Each row of a before or after table is a point. The points were changed in one or more steps. Then noise was added and the rows were shuffled. The steps act on columns, c1 being the first. What was done? A step turns or swaps two columns, mirrors them in a line or flattens them onto one, adds a multiple of one to another, or multiplies or shifts one. Angles are multiples of 10 degrees, from the lower column toward the higher: turns from -170 to 170, lines from 10 to 170 but not 90. Use the fewest steps. Two steps may share a column if one is a turn and the other turns, adds or multiplies; they go together, in the order done. Otherwise the lowest column goes first.
In the rows, 128 means zero.

Before (11 x 3)
[[ 73 153 143]
 [107  83  69]
 [156 139  75]
 [ 85 166 104]
 [138  48 119]
 [ 77 115 143]
 [152  79 183]
 [185 132  50]
 [105 171  93]
 [132  92 132]
 [158  52 135]]
After (11 x 3)
[[ 77 205 106]
 [135 116  95]
 [ 66 111  84]
 [124  72 134]
 [189 114  80]
 [ 86 172 126]
 [ 94 112 176]
 [124  82 173]
 [145 127  46]
 [123 112  49]
 [ 86 131 173]]
Steps: turn c1 and c3 by -70 degrees; turn c2 and c3 by 70 degrees

Before (8 x 8)
[[104 160 164 102 153 157 102 189]
 [ 85 158 174 150 144 162 160 125]
 [104 112 120 133 119 111 154 186]
 [ 80  80 129 152 137  52  65 133]
 [ 77 143 111 113 209 156  73 110]
 [155 100 123 188 100 171 159 108]
 [188 177  98 101 118 135 144  90]
 [177 164 175 191 210  67  99 110]]
After (8 x 8)
[[124 129  74 135 143 167  76 147]
 [201 125 132 150 208 129 111 234]
 [ 89 140 153 106  95 197 138  60]
 [115 132 143 108 125 113  93 173]
 [162 130  87 164 154 131 122 231]
 [ 77 108 130 152 121 116 176  72]
 [131 126  72  39 217 122 184 230]
 [209 142 153  62 134  83 119 148]]
Steps: turn c1 and c7 by 120 degrees; turn c2 and c3 by -150 degrees; multiply c2 by 0.4; mirror c4 and c6 in the line at 70 degrees; add 1.5 times c5 to c8

Before (10 x 12)
[[160 153 116  91  88 132 125 118  82  94  97 131]
 [118 113 118 140 122  82 140  94 205 133 152 135]
 [174 136 141 149 115 140 145 187  75 197 163 148]
 [ 83 118 146 150 126 121  82 125  69  75 128 123]
 [132 140 119 103 157 145 142 123  97  72 160 138]
 [ 81 129 146 103  95 126 146 180 138  73 146 124]
 [ 85 159 117 103 139 126 116 106 105 133 169 107]
 [158 164 116 193 132  40  45  94 103 122 176 137]
 [138 170 142 129  98 148 101  89 216 183 150 151]
 [151 191 163 161 128 114 139 125  76  81 117  15]]
After (10 x 12)
[[ 94 112 117 139 119 177 115 120 204 137 149 137]
 [122 134 141 150 125 140 201  82  69 127 154 122]
 [120 125 118 103 157 105 160 131  98 174 191 137]
 [186 124 143 151 114 117  64 176  74  98 129 148]
 [119  96 115  92  86 113 155 161  81 147 115 130]
 [103  82 116 102 141 114 131  87 104 113 167 107]
 [178 124 146 100  93 130 157  81 141 177 173 122]
 [124  32 161 163 129 109 157 149  74 169 142  15]
 [ 94  12 117 191 131 187 186 157 103  69 176 137]
 [ 90  85 142 128 101  91 101 139 213  71 126 150]]
Steps: swap c1 and c8; turn c2 and c6 by -150 degrees; multiply c2 by 1.6; add -0.5 times c10 to c11; turn c7 and c10 by 130 degrees

Before (14 x 20)
[[137 141 152 102 118 157 123 117 132 126 154 128 111 143  77 109 147 105
  112 129]
 [136 137 138 126 140 131 142 110 116 135 164 126 107 126 124 144 140 138
  125 161]
 [144 115 139 103 124 116 134 100 118 135 153 136 127 111 118 114 151  83
  123 119]
 [120 114 139 183 112 128 126 144 194 126  85 149 140 132 115  81 115 159
   81  62]
 [128  89 117 128 113 141 120 158 106  87 122 133  97 118 133 130  95 132
   95 139]
 [109 107 146 128  91 152 114 147 127 145 112 111  93 131 146 127 126 123
  132 125]
 [157 137 135 127 139 122 119 137 114 151 152 108  94 153 120  96 138  89
  116 130]
 [118 118 135 140  87 119  93 125 137 108 132 133  78 128 144 110 140 125
  107 164]
 [134 110 111 146  88 106 108 164 185 146  91 164 163 146 100  96 108 172
   97  87]
 [149 117 152 134  83 142  98 177 135 104 130  99 101  95 164 131 130 136
   97 149]
 [117 130 118 134  98 146  85 146  82  91 129 111 112 120 163 132 141 145
  103 134]
 [151 148 166  99 130 126 151 102  93 136 137 133 122 132 106  78 129 109
  135 152]
 [156 118 133 177 102 142 105 113 185 142  96 177 175 156 108 105  86 139
   96  90]
 [160 143 126 107 148 145 118 108 126 143 111 144 101 111 105 109 146 112
  128 139]]
After (14 x 20)
[[144 118 134 141  89 122  95 121 156 110 133 122  63 129 144 109 139 131
  106 164]
 [ 77 136 134 127 138 121 120 134 133 151 152 156  83  93 121  95 137 182
  113 128]
 [ 73 116 151 135  80 126  98 178 155 105 129 183  93 188 163 130 129  98
   98 150]
 [166 118 131 178 104 147 104 115 203 142  97   7 189  72 110 105  88 135
   97  89]
 [115 130 119 135 101 140  85 151 102  92 128 172 106 135 164 132 142 107
  102 133]
 [115 150 166  99 129 134 151 102 114 136 138 106 121 127 105  78 129 148
  135 151]
 [119 141 126 106 150 154 118 115 146 144 108  78  93 166 102 110 146 133
  130 139]
 [124 102 147 128  91 145 114 153 147 145 113 177  84 126 146 125 124 136
  131 125]
 [120 140 153 102 118 159 121 129 153 127 155 123 105 106  77 108 148 161
  111 129]
 [135  87 117 127 115 129 119 161 128  88 123 119  86 144 134 129  95 117
   96 138]
 [124 111 139 104 125 127 133 100 138 135 154 103 126 173 118 113 148 157
  122 120]
 [159 112 140 182 114 122 124 144 215 126  85  84 143 113 116  82 116 102
   79  63]
 [169 110 114 143  86  94 107 156 205 146  90  49 174  80 101  96 106 101
   97  87]
 [119 135 137 128 142 136 141 112 135 137 165 129  99 128 122 145 140 116
  126 160]]
Steps: multiply c12 by 2.5; turn c1 and c12 by -150 degrees; turn c6 and c8 by 20 degrees; shift c9 by 20; multiply c13 by 1.3; multiply c14 by 2; turn c14 and c18 by 160 degrees
